Each wall is flat, endless, passes through zero and stands at right angles to its row. A trip goes straight from one point to another. Which walls does it cross, in order?

Walls:
(1): [-28 -10]
(2): [22 26]
(3): [ 65 -19]
(4): [18 31]
(5): [-2 20]
(6): [58  5]
(7): [55 -6]
(8): [ 13 -35]
(9): [85 63]
(10): [ 23 -32]
(11): [-52 -13]
Trips:
[63 -4] to [-45 -42] => 4, 2, 9, 1, 11, 6, 7, 3
[-39 -11] to [ 26 -17] => 8, 10, 3, 7, 6, 11, 1, 9, 2
[  7 -13] to [-10   4] => 1, 11, 6, 7, 3, 10, 8, 5

Walls:
(1): [-19 -46  13  73  21 -44]
(2): [ -4  65  38  49  -6 -22]
(3): [ -3  58  33 -39   0  52]
(4): [  2 -21  36 -49 -92 -21]
(5): [-97  21  11 -36  24 -27]
(6): [ -8 -20 -13  27 -72  75]
(7): [-47 -12  19 -25 -29   6]
(8): [-53 -31 -17  57  46 -26]
(9): [ -4  -1 -61   3 -30 -28]
(10): [-40 -12 -92   1   8  38]
Trips:
[ -9 -15  53  79  66  33] to [  9 -11  19 -85  55 -21] => 3, 5, 2, 1, 8, 7, 4
[ 35 -35 -37  -7 -31  -4] to [-31 -18  16  34 -19  23] => 1, 7, 8, 9, 2, 5

Walls:
(1): [-22  28   3  31  -8  60  57 -50 -31  13  39 -24]
(2): [ 17 -91  10  34   5   7 -52 -39   1 -64  23  58]
(3): [ -6   8 -34 -20   3  14 -34  10  71  63  23 -61]
(4): [  4  94  54  -6  35 -10 -46  11  43 -41  89 -14]
(5): [ 37   5 121 -30  15 -34  83  -6  -9  22  43  92]
(6): [-42  -4 -34  76   6 -10 -60  -5 -48  21 -46 -21]
(7): [-27 -48  96   6   9   7  21 -14  59 -16  -2  15]
(8): [  6 -46 -10 -28  38  39 -33 -14  17 -39  17 -58]
Trips:
[ 13  26  -4 -54 -25 -64  39   4  90  -8 -26  12] to [-37 -15   1   8  -1  14  17  75 -19 -57   1  52] => 3, 2, 4
[ 45 -12  51  -5 -22  11 -20  -3 -30  21 -17  32] to [ 51 -14  -9  24 -28  16 -40 -19  43 -57 -90  20] => 6, 5, 8
[ 58 -39  11  68 -31 -27  98  24  64 -50  -7  17] to [  7 -37 -22  56 -22 -18 -41 -31  -3 -14 -27  15] => 6, 5, 7
[ 38   4  66   1 -33  12  18 116 -24  -3  26  34] to [ 55  -1  49  -5   1  16   3  40  71  34 -54   9] => 3, 4

Walls:
(1): [ 23  21 -40 -18  29 -76  32 -34 -70  54 -26  40 -30 -44  12   5  -3   6
 -13  -6]
(2): [ -8 -31  46  30 -49  74 -15 -18  34  33 -54  21 -35   4  31 -23  29 -77
 -21 -25]
(3): [ 43 -38  -3 -49 -11 -62   5 -54  -1  10  15  -7  42  38   9 -13  18  29
   9  -1]
(4): [-17 -16  20  14 -11  81  32 -56 -40  81 -83  48 -28  90  -5  22  17 -33
 -25 -72]
(5): [-70 -17 -23 -20 -15 -54 -79  17  22  -2  25 -20 -36  52  18 -29  59  14
  10 -11]
(6): [  20   17  -29   10  -23    9  -15   25   -7    1 -115  -67  -19  -15
  -18  -45   52  -14  -21   46]
(7): [ -2   0 -21  -3  14 -48 -29  15  15 -43   1  40   6  25  36   9  -6 -39
 -60  57]
(8): [-62 -53  -5 -17 114  15   4  14  26 -55 -41 -29  13  -2  22  40 -29  -1
  51   8]
(9): [ 33 -15   1  -7  -2 -23   9 -19  58  -8   7 102 -10 -27 -55 -32   6  39
 -21 100]
(10): [ 12  55  23   0  -4  -3 -25  17  18  15  24 -16  -2   2 -20 -26   2  49
 -23  39]
(11): [ 23 -45 -45  56 -15 -44  -3  -4 -11 -39 -31   9 -62  47  59  46  -3 -52
  22 -59]
Trips:
[ -2 -68 -43 -14   4  15 -48 -38 -24  91 -23 -48  -1 -30 -24  12   7  14
  31 -14] to [ 44  -3  98  16  21  28 -22 -24   4  14 -58  57   3 -20 -53 -24  62   4
 -44 -61] => 8, 5, 9, 10, 3
[ 15 -34  35 -19 -34 -12  22 -49 -10 -24 -18   4 -77 -32 -61  97  47  16
  17 -12] to [-90  33  18  25 -11   5 -47 -25  -3  -1 -62 -55 -12  42 -64 -41   9 -11
 -87 -14] => 6, 3, 5, 9, 1, 10, 11, 7

Walls:
(1): [ -34   63  -14   42  -20  -10  -34 -108   23   -2    7   59   18  -32
  -12  -20   -9   45   -8  -20  -28   54   16    2   66  -52  -34   64
  -16  -45   23  -65  -54  -12   -7  -17   24   56   59    5   47   20
  -40   57    1  -30   37   14]
(2): [ 57  -9 -85  40  59  27   6  -8   0 -22  -8 -28  26  38 -15  14   4  32
 -31   8  28 -52  22 -56 -19  86  -5 -19  19  72  15 -41 -26 -25  46 -10
 -52  43 -29  25 -21 -52  28 -42  11 -15  -1 -38]
(3): [  -4   -6  -35  -42  -47  -51   15   13   41  -60  -16  -26   -6  -60
   51   62 -121    4  -82 -103  -38    6   74   11   22   46  -27  -44
  -12   34   98   53   25  -39   77   51  -13    4   35  -43  -82  -10
   -7   -1   49   52   25  -26]
(4): [ 33 -47 -11  32   9  31  -6   9 -67  -8  34  -4  28 -27  -8 -76  13 -22
 -32 -17  -8 112  34 -15 -10   0  43  -3  47 -42 -53 -33 -34  29 -10 -34
  19 -11 -65  18 -20  46 -43  34   3  38  50  59]
(5): [ 36 -13 -13  30 -34   5   3 -59 -49  21  11  10  24  31 -11  30  21 -22
 -42  15  15  18 -31  21 -16  48  22  15  62 -22 -36  -3  -7 -50  29 -44
 -54  16  25   9 -10   7 -17 -64 -35 -23  27  -7]
(6): [  5   2 -41 -57   2 -55 -27 -12  42  39 -13 -47  62  23 -31 -24  -2  12
  62 -49 -18  18  -8  17  30 -58  20 -47 -73 -13  30 -36 -40  14  42 -60
  66  62  96 -47 -31   9  48 -74 -69   3  18 -42]
(7): [ -3  11  29 -26  -1   6  34  14 -45   6   3   2 -66  30  50  31  -8 -31
  12  27 -74 -34  48 -26   8 -25  10 -44 -45  30 -20  37  32 -47  26  -8
 -35  -5  28  62  35 -47  57 -52  -6  75 -22 -26]
(8): [-47  28 -34   6 -26  12  19  10   4  -3  16   2 -43  35  -2  40   1  45
 -19  29  12  26 -12 -18 -50 -17  46 -34  60 -54 -25   8  72  17 -33   9
  18  64 -22  17  22  -8  20   0 -21  69  -5 -23]
(9): [ 30  26  94 -26  -2 -47   2 -21  21   1 -19 -39   6 -17 -54  39 -37  19
 -37  18 -19  17  47 102   9  27 -52  11  43  12 -14 -67  35  28 -12 -24
  70  -7 -36  11 -22  20   1 -34  -5  50 -31  19]
(10): [ 63  34 -10 -15 -30  29 -34  41  18   2 -30 -91  21   8 -30 -19 -16  55
 -74  19  57  39  43  37 -51  49  85   0  15 -29  42  25   4  -7 -11  12
 -51 -23 -48 -31  18   7 -19  80 -74 -28  -6  -2]
(11): [   5   44    7    4    5   -7   45   31  -29    4  -53   70   -6   10
 -104    1   47  -46  -14  -56   74  -13   -3   20  -22   23   45   23
   16  -25   48   50   10   -6    3  -24  -39   67  -57   51  -13   13
  -27  -94  -35  -22   32   45]
Trips:
[ 84 -60  43  17  26 -34  30 110 -34 -11  35 -61  42  11 -30   2  15   5
  10  32  17 -38   8   6   0  42  27  47  23  28 -64  -1 -52 -50  61 -21
  29  34   2  40  11  52 -30  -6  18 -60   9  43] to [-52   4  76  60   3  70 -27  15 -25  92  26 -34 -23 -19   3 -71   7  36
  33 -64  33  55  -8 -43 -34 -45  10 -28  11   2 -12 -12  -9 -12  63  46
  54  37  56 104  21  26  70 -30 -26  32  22 -12] => 6, 7, 10, 9, 8, 2, 1, 5
[ 50 -57 -12  26 -44   5  17  29  32 -18 -42  23 -37  64  22  34 -18 -41
  70 -37   7 -40 -49 -50 -28  34 -39 -11 -71  -4 -56   7   2  48 -43  55
  25  12  16 -38 -35   2   3  12 -35 -43   7 -79] to [  8  22 -16  46 -15  11  -8 -16  23  10   1 -44   2  -8  -6  75  26 -19
  38  -2  60  -8  -2 -63  64  20 -24   7 -13 -35  21  -5  41  24 -29  35
 -53  67  18  19 -19 -10 -26   6 -47  10 -40 -40] => 8, 11, 5, 1, 10
[ 86   3 -49 -67 -36   7 -28  44   4  27  -5  17  -1 -59 -55  -6 -87  15
 -64  24 -53 -41 -88 -20  44   3 -21  33 -15 -39   4  42  -5  12 -34 -50
  45  23   7  22 -12  40 -59 -48   1 -36 -49 -21] to [ 20  50  27  44  -4 -55 -31  16 -43  12  83 -47 -19  43  99 -25 -12  -8
 -55  76 -38   5 -27 -19  20 -23  -7  26  15  64 -60 -19 -35  31  50 -31
 -16 -60  15  37  60 -14   5   1 -20  12 -76  20] => 11, 3, 7, 10, 6, 1, 4, 2
[-60 -17  11  31 -38  74  10 -14  -3  -3  29 -49 -92  58 -23 -14 -24  17
  59  -4 -22 -21  -8 -10  37 -26  24 -41  29   4  17  21   1  16   4   0
  32 -23  -2 -40 -30  57   6   2 -14 -17  28 -16] to [ 29  12 -34  26   8  21  51 -71 -46  -6 -68  39 -55  43  29 -22  12 -16
  25  64 -14 -49  -1  -3 -53 -24 -97  68 -51  12 -17  13  14 -49  -4  16
  35  23  69  45  21 -14  70   1 -52 -18 -21 -43] => 1, 5, 2, 8

Walls:
(1): [-18 -22  58   4  14 -50 -20  20 -19 -82 -28   5 -33 -45 -92 -71  52  55
 -29  36  47  69  11  -6  10   6 -38  12  16  14   1  16   1 -51   1 -80
 -50 -27 -37  15 -22  68   9 -22 -64   3  -9  -1]
(2): [  9 -32 -17  25 -87  29 -14  28 -13  -7  25  65  -3  -5  53  -1 -37 -15
  11  -9  19  25 -10  25  12 -55 -15  37 -27  26 -30 -48   6  22 -40  13
  26 -30  10  -9 -24   2 -77   5  26 -35  39   3]
(3): [-24  49  37  89 -73  -6   3  50  11  14  15 -56  30  27   3   1  15 -21
  14 -10  -7  -7 -12 -12 -49 -24  79  -6   8  21   1  54  -9 -20   5  28
  42 -19 -21  33   4  -4 -13 -73 -27  14  48 -59]
(4): [-75 -46  78 -71 -21 -44   3  38   9  36 -13  67  11 -24 -45 -37 -16  33
 -22  72  10  10  54  20  74  15 -32  -8 -16  -1  14 -55  26   9  64 -46
   0  -8 -37 -74 -81  26  25 -23  15   9 -54 -20]
(5): [-49 -41 -30  91   8  68 -47  30  -7  27  -9  12  53 -57 -36 -20 -47 -65
  57   0 -20 -16 -25  41  -1  -1  14 -62  -6  60  61 -32 110 -32 -17 -13
  34  36 -64  -7  51  78  75 -47  30  -5  14   4]
(6): [ 94  15  27 -86  48  69 -49 -43  53   3 -32  82 -33 -12 -24 -21 -43 -38
 -44  18  14  -3  10   0 -64 -40  55 -20 -37 -13  31   9   4  48  14  22
  20  -3  33 -54 -12   0 -46  36  74 -30  37 -36]
(7): [-33   7  46 -34  10 -22 -65 -12  10 -60   8  11  13  31 -14   1 -50 -53
 -73 -14   0 -35  28 -71  28  -3  51   0 -55  23   1  35 -14  10  17 -82
  35 -35 -78 -17 -20 -58  45  -1 -35   0 -62 -11]
Trips:
[-28 -41  -7  27 -14 -42 -75   4 -36   9 -84  60 -32  22  -7  -8  -7   5
 -69 -43  34   9  10 -51  22  32 -15 -19 -62  13  18 -31  19   3  47  63
   2 -28  83  36 -27  45 -50 -13   4  -4  52  -1] to [-20  46   3  43 -87 -23 -29 -20   9 -49   2   9 -16  -3  19  -6  -6 -46
 -42  77 -35  30  44  16 -23 -20 -25 -10   8 -41  -3  11  36  38   4  43
  47  42  18  17  -6  60  14 -73  42   5 -20   7] => 3, 5, 1
[ 28 -23  38 -14 -26   2  23 -65  11 -12   1   2  50  11 -13 -55 -25  48
  22 -18 -11 -44  54 -28  25  21  17  31 -61  -3  41   5 -17 -13 -45  29
  22  58  -3  19 -56   3 -26 -35  21  26 -67 -67] to [-50  25 -39 -32   2  45  60   7  12   4  -9  12  18  27  33 -23 -31 -20
 -30  40 -28 -39  48  21 -36  45 -38 -29 -28  13  35  13 -53   6  33  11
  11  34  49 -40  41  19   2  -8  11 -42 -21  51] => 3, 7, 5
[ 46 -24  85  -3  28 -44   4  15 -27 -32  22 -61   3  61  20   9  31  21
 -11  14 -87 -21  15  51  22  47  37 -35  11 -30  15 -63   4  53   4   4
   7  28  10   8  49  20  68  -9  88  22   9  17] to [  5  -5  48  -8  28   5  58  28 -31  -5 -53  19 -34   1 -50 -26  60  14
  42  88 -22  24  35 -63   7  15  -1  -6 -40   9  41 -32 -31  -2 -30 -38
   2  29   3  79 -62  -2 -29  41  37 -21  39 -50] => 5, 1, 6
[ 23  46  29   3 -17  10   6  87  30  65 -63 -35 -37  28 -63 -99 -18 -14
  19  59  17 -21  68  89  15  14  -4  -8   5 -55 -42 -69  33  42  66 -25
  91  51  45  -8  19 -33 -15  17  -7  62  27 -54] to [-41 -76 -21  59 -40  80   1 -44  -3 -13 -23  57 -16 -69  27  36 -49  -3
  -4 -37 -39  17 -64  54 -73  -7 -11  10 -12 -11 -38  61   8  13   2 -22
 -26  -9 -23   7  54 -33 -32  11   9  39 -23 -18] => 2, 4
[  54  -84   15   11   49    1  -16   24  -45  -65   20   24   55    6
   -5   33   -1   11   19   21   56   25  -90    5  -47   21  -92  -73
  -10  -67   36   31   49   -4   11   57  -46    5  -38   79    6   32
  -38  -41 -117   -3   33   11] to [ 35 -40   7 -44  54   0 -10  51  -7 -20  12 -45 -38  12  -5  29  41  75
 -35  66 -16 -26   7 -29 -43  29 -22 -62  -4   1  33  12  38 -28  15  45
  -8  31  50 -45  -9  19  12  58  42  16 -20  42] => 6, 5, 4

Walls:
(1): [  -4   28  -24   22   27  -58  -83    1  -70   14  -21  -37   62   79
  -21  -35  -56  -64  -73  -29   -1    3    5    1  -13   -7  -12    6
  -17   46    4   50   32  -27   30    1   17 -107  -46  -20   17   45
    2  -32  -17   26  -22   13]
(2): [110 -16 -14  25 -72   7 -57 -16  27 -18  -7   8 -27  21 -51 -50  48 -33
  59 -18 -69  14 -66  29  11  48 -46  -2 -15 -16   0  16   5  66  26  58
  -1  -4  31  16  -2  30 -76  24 -49  44  18  29]
(3): [ 81  12   7   2  48 -38 -23  18 -29  50  -3  25  12 -49  84  30  21 -27
 -76  52 -30  -9  16 -89  -1 -65   2  31 -18 -33  51 -30 -65   2  35   8
  28  17 -26  12  23 -83 -19   8  18  44  22   8]
(4): [-14  48 -27 -53   7  -3  -8  -2  13 -42   6  52   4  22  74 -29  20 -11
 -31 -54  73   6   6 -33   3  -9  55  39  -6  14 -14   0   8  36  10  23
 -17  50  19 -28   6  -2 -19  61  15  -3 -39   8]
(5): [ 71  44  -3  25  19  74  35   5 -19   5  -5 -27 -22  20 -41 -22   7  -1
 -12  17 -40  49  34  24   7 -25  -2 -11 -12 -29  75 -20 -59  42 -15   0
 -14  74  52  -3  -1  -3  14   6 -15 -38  53  18]
(6): [ 26  28   7  37 -29 -24 -36  22  21  10  27  -3   4  47 -63  -9 -17 -41
 -15  12  40  89 -13  50 -32 -45 -17 -25  21 -14 -17  37  37  39  30  -1
  31 -59  -1 -62 -46  36 -37 -10  15   1  11 -18]
(7): [ 19 101 -13  11 -15  11 -40  40 -30  24  52   6  24  25 -75 -15 -28 -15
 -20  25 -46 -24  21 -25  11 -23  25  12  16   7   8 -39 -49  39  21 -35
   0 -35 -37 -30 -46  29 -33  16 -46  46  59  32]
(8): [ 113  -16   23   73   17   25  -65  -18  -24   35    9  -27   28   -6
  -49   -7    5  -54   39   -4  -43   13  -10    1  -12   23   15  -10
   -9    9   73   14   45  -23   36  -14   -7  -65 -110   38    7   42
   19   -9   -5  -58   10  -30]
(9): [  13  -12   50    8  -11  -38  -20  -54   64   11   39  -16   -8  -79
   39   12   29  -37  -64   47   41   32  -21    9   28  -10   29  -48
  -23  -20   -4   20 -109  -20   22   46   -8   16  -48  -34  -17  -41
    3   21    1  -50  -27    4]
(10): [ -6 -45 -33  21  12  12  17 -43 -20  24  35  34  -3  76 -18   8   2 -52
 -79 -54  15   9  13  28  15  42  12  18 -20   1  -8 -10  -1  27   0 -61
  19 -27  -5  22  -8   2  38 -29 -32  84 -14   3]
Trips:
[ 12  29  28 -10   2  32  52 -56  21 -46   0  74  25 -55  10 -29  16 103
 -12   4   0  -1  58  22  -9   6 -34  56 -17   5  52  87  14  26   1  -3
  -8 -20  35  10  16 -11  -7  31  32  11  66 -28] to [ 59 -36 -26  46   8 -22  35  22   3  33   7  10 -48  66 -21  -4  35   4
   5 -28  -9   3 -12  31  24 -40  41   0 -56  -2  41  -2 -27 -19  53   8
  11 -17   9  25 -33  22 -34  -6 -21 -59  41 -28] => 2, 8, 6, 4, 10, 7, 9, 1
[ -7 -22  92   7 -11 -20  15  52   0 -14  45  12   6  57  50 -24 -26 -51
 -72 -50  39  11   8  14  26 -29 -17 -15 -34  29 -44 -23  -3 -14  31   5
  -6  -7 -24 -42   3  16  51  -9  62 -20  20   3] to [-23 -96 -32 -26  -2 -26  -6  -3  19  49 -41 -35 -32  21 -41 -26  40   0
  19  -6  37   5 -18  22   7  54 -36  40  38 -27   9  54  31  55 -24  27
  64   8  48 -48  39  11  23  18 -18   4 -32 -54] => 3, 2, 9, 4, 1
